Each row is a point. To make a cloud, some directions were put in groups of two or more. Within a group, all points are equally far from the middle, so they leave a hole (a ring in 2 directions, a hollow ball in 3). The other directions are filled evenly. Then the cloud was stretched, turned, moved and blurred a little. Count the holes, and give their numbers of directions, smallest first.
(in the rows, 128 means zero)

Cloud (15 x 2):
[[ 76  97]
 [ 58 132]
 [176 132]
 [144  88]
 [105  84]
 [105  84]
 [177 155]
 [176 126]
 [ 68 107]
 [ 72 182]
 [ 56 148]
 [ 58 130]
 [ 58 129]
 [ 61 164]
 [173 167]]
Holes: 1 (2)

Cloud (29 x 4):
[[140  97 197 185]
 [112 139 159 123]
 [141  97 124 226]
 [ 91 101  72 148]
 [102  74 129 117]
 [116  37 140 172]
 [144 125 135 174]
 [151 175 149 171]
 [206 134  84  91]
 [126  69 114 125]
 [168  45 117 182]
 [147  94 109  26]
 [153  99 118 147]
 [226 103 117  95]
 [181 110 118  91]
 [119 150  95  81]
 [124  34 116  42]
 [124 161  87  94]
 [140  87 108 125]
 [140  79 156 116]
 [167  36  95 107]
 [192  51  87 131]
 [124  77 128 144]
 [173 137 196 126]
 [152  61 189 231]
 [123  59 214 117]
 [162  48  67 196]
 [163 134 149  84]
 [185 153  79 125]]
Holes: 0

Cloud (48 x 6):
[[141 117 179 175  85 102]
 [122 216  96 104 157 182]
 [126 211 148 123 105 210]
 [169 187  64 184 136 109]
 [126 164 136 124 166  69]
 [ 99 146  43 133  69 176]
 [132 129 143 191  85  79]
 [ 89 171 134 161  98 212]
 [ 82  94 137  70 123 149]
 [148 102  64 124  96  54]
 [119 217  59  93  90 104]
 [ 81  67  57 127 105  73]
 [112 222  82 157  70 167]
 [ 87 198  94 187  95 158]
 [ 80 168  45  85  91 108]
 [ 65  62 145 153  99 135]
 [137  92 122 193  90  84]
 [ 67 140 191 136 145 142]
 [161 128 182 186 128 147]
 [182 219  66  93 128 121]
 [ 79 169 103 140 135  64]
 [ 77 122  92 100  53 144]
 [109 174  78  66 142 180]
 [154 114  82  83 129 191]
 [ 85 173 108 103  48 156]
 [ 95 164  22 114  84 153]
 [103 183  57 109 166 175]
 [188 142  27 120 147 135]
 [ 94 126  21  89  86 117]
 [150 213 143  77 111 168]
 [175 125 153 169 159 149]
 [104 217  45 138 130 147]
 [ 58 110  97 123 184 102]
 [ 81  92 128  94  72 152]
 [125 168 102 131  90  55]
 [ 98 186 135 107  46 142]
 [ 79 162 151 104  59 144]
 [137 112  98 106  90 207]
 [ 98 182 144 142 148 206]
 [166 184  67 112  67  84]
 [ 84 181  90 110  89  77]
 [ 63  65 147 165 108 144]
 [185 113 104  84 108 170]
 [111 218  53 110  76 133]
 [193 129  72  81 135 154]
 [170 104  63  65 138 110]
 [ 53 123 150 126  73 126]
 [148 205  87 117  51 106]]
Holes: 3 (2, 2, 2)

Cloud (84 x 8):
[[ 94 228 134 147 163 173 135 100]
 [134 191 121  36  86 114 124 126]
 [182  72 136 131  87 126 193 173]
 [ 88 180  37 135  77 141 144  79]
 [173  92 122 167 107  86  70 180]
 [142 131  73 109 160  78  84 191]
 [214 129  92 165 169 125 111 145]
 [141 211  77  63 123 135 115 110]
 [ 89 129  73  61  95  83  62 171]
 [223 181 105 159  80 144 189 107]
 [129 113  56  66  95 147  76 184]
 [ 85 137 143 195 183 118 127 128]
 [ 94 210  49 156 139 119  78  94]
 [201 162  67 135  18 109 115 172]
 [126 118  23 132 114 107 100 195]
 [170 112 158 100 145 177 170 168]
 [151 240 170 110  85 113 122  98]
 [ 23 141  93 122 123 158 123  89]
 [138 100  16 166  77 132  90  99]
 [144 150 120 181 121  58 181 101]
 [ 81 172  85 146 170  97 147 170]
 [ 69 177  81 195  99 126 121 175]
 [230 180 125 141  92 168  86  97]
 [ 73  78 129 151 106 168 103 158]
 [211 121 165  90 152 108 154 204]
 [158 191 111 204 187 130 136 122]
 [107 132 103 129  20 117  99  84]
 [233 158 210 139 159 104 157 126]
 [163 182 114 148  47 148  40 141]
 [241 175  95 157  58 126 158 109]
 [221 203  83 130  69 148 137 181]
 [124  75 192 126 105 140 134 171]
 [199 131 129 126  65 133 110 229]
 [ 98 133  19 103  61  83 112 163]
 [173 197  87 165  70 129 196 167]
 [ 89  61  64 164 115 145 105 127]
 [ 27 124 122 105 134 166 104 149]
 [163 173 152 135  25 108  77 145]
 [ 63 176 176 187 139 120 128 112]
 [183 200  83 121 160  82  85 106]
 [ 92 188 148  64 166 103  75 172]
 [123 169  73  85  90 168 180 126]
 [199 151 171 129 161 174 136  84]
 [127 232 145 159 123 183 136  86]
 [128 155 157 198 104  53 129 148]
 [104 143  67 135  57  93 194 158]
 [ 92 112  71  80  60 160  79 182]
 [175 135 129 192  78 128  90 205]
 [185 164 223  75 101  86 113 158]
 [205  92 126 145  35 112 139 177]
 [118  85  84 142 136  58 102 174]
 [153 178  86  97  67  85  72 210]
 [156 109 113 159 178  99 104 188]
 [166 196 163  99 157 139  52  86]
 [131 142  84 108 167 123 189 169]
 [151 173  84 187 134 200  86 135]
 [177 148  70 135  91  41 138 109]
 [187 155  92 157  57 191 169 128]
 [169 111  95 135 160 167  66 134]
 [ 81 165 114 150 138 102 164 203]
 [153 131 146 103 150 139  79  54]
 [130 144  70 207 107 151 165  73]
 [ 71 148  97 142  93 204 133  89]
 [171 198 100  51 109 129  95 181]
 [160 118 138 151 192  82  84 131]
 [129  91  96 117  74  69  82 207]
 [100  80 163 150 124  72 123 104]
 [ 98 126 113 178  69 123 113 211]
 [138 104 190 180 162 128 140 162]
 [154  73  83 137  40 120 166 111]
 [140 131 106 181 104 190  94  62]
 [ 91 109 109 159 183  87  90 114]
 [146 181  88  46 124 109 154 159]
 [136 211  43 119 108 121  73 175]
 [199 122  95 111  58  51 164 140]
 [172 137 188  98 166  71 119  87]
 [155 176  50 136  86  51 110 169]
 [164 148 141 130 129  79  64 219]
 [156 168  89  96 148 128  53  74]
 [147 176 179 184 169  81  92 167]
 [154 203 123 201 131 163 174  86]
 [209 194 188  76 171 117 139 157]
 [178 194 111 222 106 123 157  86]
 [164 103 197 119 104 121  98  86]]
Holes: 1 (8)
